Each row of a before or after table is a point. One or more steps were done to the points. Then noise was added and the rows were shuffled. The steps act on how far a point lies along the listed directions, d1 being the first. Write out the steps. A step turns or swaps two directions, mirrors them in a line or flattens them onto one, adds a multiple of one to another, or multiplies one. Angles are multiples of 10 degrees, from the lower direction toward the higher: turns from -170 to 170, lines from 10 to 170 but not 90. Use the fewest steps. Two steps may share a direction if one is a turn and the other turns, adds or multiplies; they go together, in the order done. Otherwise the lowest direction goes first.
(in the rows, 128 means zero)

Directions:
(1): [179 150]
(2): [150  77]
Before (8 x 2)
[[157 110]
 [ 61 136]
 [136  68]
 [ 80  97]
 [129 115]
 [163  94]
 [130  69]
 [ 50 138]]
After (8 x 2)
[[ 86 165]
 [103  82]
 [ 66 106]
 [116  99]
 [123 198]
 [ 75 113]
 [131 204]
 [111 122]]
Steps: turn d1 and d2 by 80 degrees

Directions:
(1): [134 152 101  98 182 193]
(2): [114  80 123  98  71 179]
(3): [199 109  69 121 118 109]
(4): [109 131 126  45 135  84]
Before (10 x 6)
[[193 170  83 184 137 149]
 [ 85 129 168 165  74 115]
 [143 142 103  87 129 149]
 [159  60  93 127  23 121]
 [ 92  96 178  95  91  77]
 [122 105 133 111  53  89]
 [117  67 122  90  29 101]
 [129 121  95 177 175 139]
 [165 112 100 146 113 174]
 [ 92 114 147  63  86 146]]
After (10 x 6)
[[178 148  86  81 140  33]
 [132 128 100  97  99 218]
 [127 173 136 115 162 140]
 [115 174 154 118 156  59]
 [127 113 126 124  62  64]
 [173 152 104 123 125  60]
 [168 127 143 161 132  37]
 [171 135  62  45 141  67]
 [129 129 103  60 137 155]
 [ 98  85 105 134 126 174]]
Steps: turn d1 and d3 by -50 degrees; turn d2 and d4 by 110 degrees

Directions:
(1): [122 172 116  73  74 147 122 113 201]
(2): [143  87 174 139  67 109 162  61 119]
Before (14 x 9)
[[133 127 139 158 134 140 122 144 130]
 [108 165 120  92  78 154 124 115 171]
 [118 133 111 109 130 154 121 165 166]
 [147  73 190 151 110  88 156  97  70]
 [124 160 163  91  41 134 145  92 169]
 [125 155 158  84  87 145 112 106 156]
 [102 148  84 122 205 136 128 175 109]
 [112 168 105  64 100 155 117 116 201]
 [106 203 104 102 143 141 124 154 197]
 [147  68 177 175 100  86 153 111  81]
 [123 209  76  92 217 164  85 245 174]
 [130 192  91  76 131 137 107 153 179]
 [106 166 116 120 212 153  72 228 118]
 [117 181  96 151 205 151 121 222 101]]
After (14 x 9)
[[137  88 193 172 128 102 161 123  57]
 [122 179 157  50  56 151 114 115 209]
 [119 139 114 134 209 118 108 196  86]
 [135  68 174 131  86 113 164  62 107]
 [127 133 182 142  75 108 183  66 171]
 [134  89 163 152  94 116 155  84  88]
 [136  99 145 119  85 142 147 123 155]
 [136 101 188 132 124 117 122 105  72]
 [154 158 181  59  16 141 154  73 237]
 [116 138 106 153 189 120 103 216 105]
 [105 168 105  66 105 141 147 100 177]
 [126 205 130  74  52 158 149 130 203]
 [129 147 133 144 122 149 124 142 166]
 [152 115 162 112  67 105 158  63 126]]
Steps: turn d1 and d2 by 110 degrees

Directions:
(1): [143  37  90  53 146 102 125 166 155 107 146 153 144  92]
(2): [ 37 157 187  82 106 146 112 177 127 104 175 115 122 106]
(3): [141 110 166  76  46 134 122  96 109 148  77 186  77 131]
(4): [178 156 148 162  97 126 104 187 168 104 165 206 156 167]
Before (9 x 14)
[[136 135 135 146  88 147 116 149 118 148 134 172 126 155]
 [107 160 186  87  93 124 124 149 112 127 139 153 111 117]
 [ 91 125 123 113 121 131 148 106  99 144 100  95  98 114]
 [116 141 167  98  66 145 107 125 128 116 123 175 118 133]
 [144  94  92 129 175 109 151 115 124 119 152  87 163 113]
 [ 91 159 114 145 154 158 137 116 125 142 114  99 128 118]
 [152 106  73 147 196 107 140 160 172 111 154 116 171 116]
 [138 101  83 131 154 100 140 114 115 146 118 100 136 107]
 [151  86  92 138 166  89 127 188 168 108 172 149 195 108]]
After (9 x 14)
[[134 135 112 167 128 141 116 178 136 133 166 156 156 153]
 [173 190 187 190  33 131 124  89 110 168  73 202 110 170]
 [188 109  75 161 126  99 150  51  93 179  57 117 108 130]
 [ 97  39  80  25 154 127 130 160 151 118 127 140 132  65]
 [ 68 114 109 104 153 127 150 124 104 132 123  67 112  97]
 [191  91 112 121 101 115 155  45  94 157  71 135 109 134]
 [ 45 232 189 168 123 165 105 168 133  92 193 101 158 140]
 [  8 226 227 100 125 145 114 210 119  95 216  97 136 105]
 [212 108 115 132  78 118 140  72 135 163  49 197  93 150]]
Steps: turn d1 and d3 by 150 degrees; multiply d1 by 3; multiply d2 by 3; multiply d4 by 1.3

Directions:
(1): [100 107 206 126 163 129 204 191  78 186 104 140 164 102  95 136 116 108
 125  77]
(2): [113  79 142 179 143 146 151  40 115 147 170  97 192 124 146 196 173 176
 120 137]
Before (10 x 20)
[[114 118 150 134 149 103 146 137 132 123 127 119 146 124 118 155 137 126
  141 124]
 [117 110 137 155 143 134 143  75 118 138 145 112 163 123 153 160 151 146
  128 132]
 [119 138 137 106 130 129 136 166 124 133 102 150 119 122 110 107 122 119
  146 110]
 [114 139 150 110 111 118 121 172 123 105 100 136  92 126 107 107 101 103
  123 118]
 [110  71 170 150 156 151 187  84  95 177 131 111 193  99 128 199 164 156
  115 115]
 [143 142 137 103 131 138 122 188 117 132 106 164 106 129 111 113 129 101
  123 111]
 [142 123 127 124 112 125 133 110 132 128 137 124 150 140 116 140 127 132
  123 124]
 [ 80  64 227 161 191 126 249 145  65 205 118 108 217  80  94 185 160 130
  130  66]
 [121 128 126 139 144 129 134 124 124 142 131 146 127 125 119 142 131 136
  117 129]
 [134 109 134 136 110 126 129  89 129 140 147 123 126 115 142 145 152 130
  126 127]]
After (10 x 20)
[[ 82  46 207 183 184 133 234  87  78 196 140  92 232  83 111 216 182 158
  131  94]
 [112 124 168 125 154 124 170 161 103 155 111 136 142 112 126 121 116 106
  129 100]
 [104  86 196 126 164 145 206 146  82 194 106 133 180  90 112 171 137 131
  116  86]
 [117 122 116 143 103 126  95  81 136  88 137 111 112 135 134 150 137 146
  118 152]
 [116 121 144 136 147 103 145 133 133 123 132 120 152 122 123 158 137 126
  144 125]
 [139 127 135 114 115 120 143 128 128 132 127 134 144 136 110 131 117 115
  125 117]
 [123 118 102 133 121 136 114  87 138 120 136 130 140 128 137 143 151 156
  143 133]
 [132 117 154 115 115 117 147 142 114 153 120 137 113 108 121 119 129 105
  128 104]
 [120 132 128 137 138 129 133 125 121 143 128 147 124 131 117 140 129 133
  121 129]
 [147 116 104 136 120 146  90  89 138 113 154 136 135 143 144 155 168 147
  118 148]]
Steps: mirror d1 and d2 in the line at 40 degrees
